Rows are points. To make a cloud, some directions were put in groups of two or more. Within a group, all points are equally far from the middle, so they leave a hole (a ring in 2 directions, a hollow ball in 3). The other directions are filled evenly. Then the cloud was stretched, turned, moved and blurred a little. How many holes are there, and how many directions does each take, smallest first?

Cloud (13 x 2)
[[-77 -39]
 [ 20  31]
 [-82   6]
 [-22  30]
 [-34  44]
 [-66   8]
 [ 15  -9]
 [ -2  46]
 [-56  12]
 [-12 -18]
 [-10 -62]
 [-34   6]
 [-75   8]]
Holes: 0

Cloud (15 x 2)
[[-38   0]
 [-37 -54]
 [  1  19]
 [ 58 -29]
 [ 31   7]
 [ 55 -57]
 [-40 -47]
 [ 13  17]
 [ 51 -65]
 [ 26  11]
 [-44 -40]
 [-40 -45]
 [ 56 -57]
 [  4  18]
 [-34 -55]]
Holes: 1 (2)

Cloud (22 x 3)
[[-59 -22 -76]
 [  4  19 -21]
 [  0 -33  69]
 [-14  56  53]
 [-25 -71  -4]
 [  7 -26 -23]
 [ 21 -54 -36]
 [ 26  -2  11]
 [ 13 -28  47]
 [  8  32  50]
 [-19 -55  61]
 [-34 -39  45]
 [-23  -9  35]
 [-33   1 -60]
 [-27  34  -9]
 [ -5 -44  66]
 [-57 -26 -95]
 [ 20 -43 -20]
 [-11  -1 -56]
 [-10  35   6]
 [ 12   7 -33]
 [  4 -13  14]]
Holes: 0

Cloud (22 x 3)
[[ 76  13  -8]
 [-24 -52  -7]
 [-37 -18  17]
 [-20  31  21]
 [ 13  29  92]
 [-47 -50  31]
 [-11 -14  67]
 [ 14  49  39]
 [-18  68 -22]
 [ 40 -20  25]
 [  3  34  88]
 [-27 -29  45]
 [  9  61  67]
 [ 57  29 -33]
 [ 11  22  61]
 [ 29  45   1]
 [ 61  37 -17]
 [ 19  -5 -55]
 [ 69 -22  39]
 [ 48  41 -30]
 [ 36  -1  19]
 [  7  -6 -66]]
Holes: 0

Cloud (26 x 4)
[[-22 -22 -63 -47]
 [-20   7   4  19]
 [  6  59 -44 -57]
 [ 24   9  45  68]
 [ 30 -20  43  36]
 [ 41 -32  29 -31]
 [-36  27 -27 -40]
 [ 26  10  -5 -35]
 [ -3  26  66   4]
 [-23  45   3  76]
 [ 20  54 -53  21]
 [ 40 -22 -29 -38]
 [-31  19 -95  35]
 [ 32 -28  66  28]
 [  9 -18 -30 -56]
 [ -1 -33 -39   5]
 [-29  45 -31 -33]
 [  7  64 -13 -17]
 [ 40 -30  32 -12]
 [ -6 -23  25  71]
 [ 23   7  61 -33]
 [  0  40 -15  22]
 [-18 -76  23  30]
 [-42  27 -94  -1]
 [-12  46  28  51]
 [-51 -35  15  14]]
Holes: 0

Cloud (27 x 4)
[[ 49 -41  13 -46]
 [ 43 -60 -12  -5]
 [  6  55 -37 -34]
 [-60  13 -12 -39]
 [ 17  27 -75  33]
 [ 56 -28 -11  21]
 [-14  25 -12  63]
 [ 54   5  -4 -62]
 [-63  56   3  18]
 [  1 -58 -42 -40]
 [-30   7 -10  60]
 [ 51  28   4 -50]
 [ 61  -1 -33 -52]
 [-37  57 -49  27]
 [-63  -5 -32 -22]
 [-10  16 -18  65]
 [ 25 -53 -57 -38]
 [ 14  30 -12 -67]
 [ 59 -30 -60   5]
 [-29 -38 -60  22]
 [ 29 -27 -74 -33]
 [ -9 -65 -31   1]
 [-23  44  41 -42]
 [-40 -25 -53 -28]
 [-40  16   8 -58]
 [ 53 -35 -67 -19]
 [-53  59  26  -5]]
Holes: 1 (4)

Cloud (53 x 6)
[[  9  70  -3  41  -4   4]
 [  8 -26   0  49  32 -30]
 [-19  64  37  -7  27  50]
 [ 46 -13  28  -9  38 -19]
 [ 46  34  -8   2 -44 -10]
 [-45  -2 -20  41   5  48]
 [-22   9  12 -44 -59  13]
 [ 49 -64  22 -16 -16   7]
 [ 29  25  24   3 -21  63]
 [ 48  10  23 -19  -6 -43]
 [-14  35  51 -22  10  20]
 [-48  -3  28  21   2  41]
 [-19  -1  -5 -41  36 -11]
 [ 48  36  34 -46  -5 -14]
 [  5 -60   4 -33  -2   9]
 [-46  -2   2  37 -75  19]
 [-59  45  -6  33 -16  31]
 [-48  41   6 -33 -41  42]
 [-34  -4 -23  58  17  -2]
 [-31 -11 -15  53 -69  24]
 [  9 -26 -37  -6   6  17]
 [-23   4  26  28  39  35]
 [ 24  89   3  15  13  52]
 [-26 -20  24   0  42  23]
 [-34 -14 -10  12 -42 -42]
 [-24  63  35  -9 -13  11]
 [ 58 -23  34  -3  29  -6]
 [-10 -42   6  16  16 -41]
 [-26 -36   7 -14  27  45]
 [ 43  20  37 -35  -3 -29]
 [ -5  95  -1  21  13  27]
 [-22  50  34   5  35  51]
 [-24  -7  -6  45 -67  38]
 [-45  12   4  -5 -54 -22]
 [-24  58  41 -56  16  21]
 [-39  -8   9  -6  41  53]
 [-28  67 -26  26  49  30]
 [-25  34  -5 -13 -55  46]
 [ 36  -5  38 -34 -56  18]
 [-19  11  53 -13 -15 -10]
 [-25 -22  -8  28  -7  62]
 [ 51 -22  16  -6  20  46]
 [ 45  21  12   4 -63 -23]
 [ 56 -24  48  -5   0   5]
 [-36  11 -34  12   5  -5]
 [ 21  77  32  -8 -10  32]
 [-17 -39  23  -5  30  -7]
 [ 12  53  -4  -8 -14  82]
 [-33  37 -36   8 -16  54]
 [-18 -35   0 -25  30  50]
 [ 13  58  -5  56  -6   5]
 [ 47  16  -3  13  34  62]
 [-45  12  -3  -6  35  78]]
Holes: 2 (2, 3)

Cloud (54 x 6)
[[ 29 -11  12  16  21   3]
 [  9 -21 -22  70 -22  54]
 [ -4  12  36   8   6  37]
 [-10  15  37 -39   9   0]
 [ 63  -8  16 -24  22  -4]
 [ 13 -12 -33   8  12  21]
 [ 34  18 -29 -13  17 -25]
 [ 35  13 -21  46  30  19]
 [-10  41 -19  34  13  14]
 [-44  16   4  29  -8 -14]
 [-10 -16  41 -49  20  49]
 [-28  22  18   3 -19 -23]
 [-26   9  33 -10   9 -48]
 [-50  95  31  -8  10  34]
 [ 16  16  46 -71  14 -25]
 [  7  41 -38  29 -26 -16]
 [  2  53   4 -40   2 -18]
 [ 42  12  35   3  -6 -26]
 [-24  21 -42  41 -25  33]
 [ 11  -3   7 -57  14  43]
 [-27  14 -18  41  19  67]
 [ 42  16   6  -5  23  16]
 [ 12 -21  17 -30 -25 -11]
 [-36   8  55  18  12 -17]
 [ 24  38   4  24 -27  19]
 [-20  14 -22  35  34  30]
 [-29  40  -5  10 -33   9]
 [ 42  15  17 -16   1  -2]
 [ 19  20  -5 -14  32 -31]
 [ -7  10  13  48 -23  82]
 [-17  -5  14  -9   7  62]
 [  5 -23  55   2 -23 -26]
 [-15 -20   4  -8  -6 -49]
 [ 33  -5  11  31 -30 -27]
 [ -7  -4  50   0   0  81]
 [  2 -13  37  44 -27  47]
 [-39  23  46  21 -39  38]
 [ 19 -15  29 -57 -12  21]
 [ 22  40 -37  60  -4  31]
 [ 29 -41  20  37   5  13]
 [ 20  50   4 -25 -23   4]
 [-13 -43  48 -19  12 -16]
 [ 39 -42   6 -24 -27 -47]
 [  9  36 -14   6 -15  11]
 [ 48 -59   7  10 -22 -38]
 [  5  15 -29 -28  31 -72]
 [-23  38  23  14  36  72]
 [  8   8  50  -2  41   5]
 [ 18  -8  25 -32  14   9]
 [ 11  50   8  20  19 -36]
 [  4  51  25 -27   3 -12]
 [ 12 -49  -6  10  19   7]
 [-46  57  48  -4  28  44]
 [ 19 -41 -25  31  10 -27]]
Holes: 0

Cloud (54 x 6)
[[-57  11 -55 -29  18 -16]
 [ 50 -64  10  17  56 -39]
 [-25 -67   6 -64  43  27]
 [ 19  38  66  30 -30 -30]
 [ 70 -51  12  28  67  -2]
 [ 16  36  15  69 -70 -12]
 [ -6  21  68 -32  14   0]
 [-59  22 -14 -14 -19 -80]
 [  1 -63 -32 -21  -6 -60]
 [-59  37  42  15   7  31]
 [-17 -71  -5 -52  16  39]
 [ 86 -46 -16  18  62  10]
 [-38 -15   4  20  58 -61]
 [-54 -48  47  -9  49  40]
 [ 58 -71  -8   2 -15  37]
 [ 58 -27  67  -5  49  12]
 [-50  46   1 -25  47 -15]
 [-10   0  -1  29  47  49]
 [-51  18  37 -35  38  20]
 [-45  33  38 -12  35  24]
 [ 60 -79 -16 -13  47  41]
 [  8 -53 -60  40  -5 -27]
 [ 79 -16  41  52   9   0]
 [-30  44  14   9  54  13]
 [ -8 -13  65 -10  -5 -53]
 [-17  79  28  33   3  -6]
 [ 25  -2  39 -44 -22 -20]
 [-23 -15 -37  34 -17 -82]
 [ 56 -59  24  38  14  46]
 [-20 -64  63  18  21  34]
 [-29  71  12   2 -16   6]
 [ 59   0 -47 -38  35 -15]
 [  1   7  -1  75 -74 -18]
 [ 33  59 -24 -19  23 -44]
 [ 77  38 -37  16 -10 -49]
 [-49  29  -5  63 -62  11]
 [-31  19  -7  48  53 -36]
 [ 60 -31  -8  42   3 -63]
 [ 51  26  11  10  62 -59]
 [ 10  53   4  73 -10  13]
 [ -6  57   7  20 -33 -85]
 [ 41 -35  22  72  16  12]
 [-81 -31  13  -9  23  45]
 [-83  27  32   6 -55  -3]
 [-18  13 -34  56   3 -77]
 [-17  16   1 -18 -35 -80]
 [ 35  56  51  26 -26 -33]
 [ -2 -51 -24 -37 -12  37]
 [ 72 -80  26 -20  27  10]
 [ 29 -21 -41 -17   7  41]
 [-36 -50  -4  23  10 -65]
 [ 49 -52  45   7  33  56]
 [ 20  48 -39  40 -18 -83]
 [ 30   1  21  46  36  47]]
Holes: 1 (6)
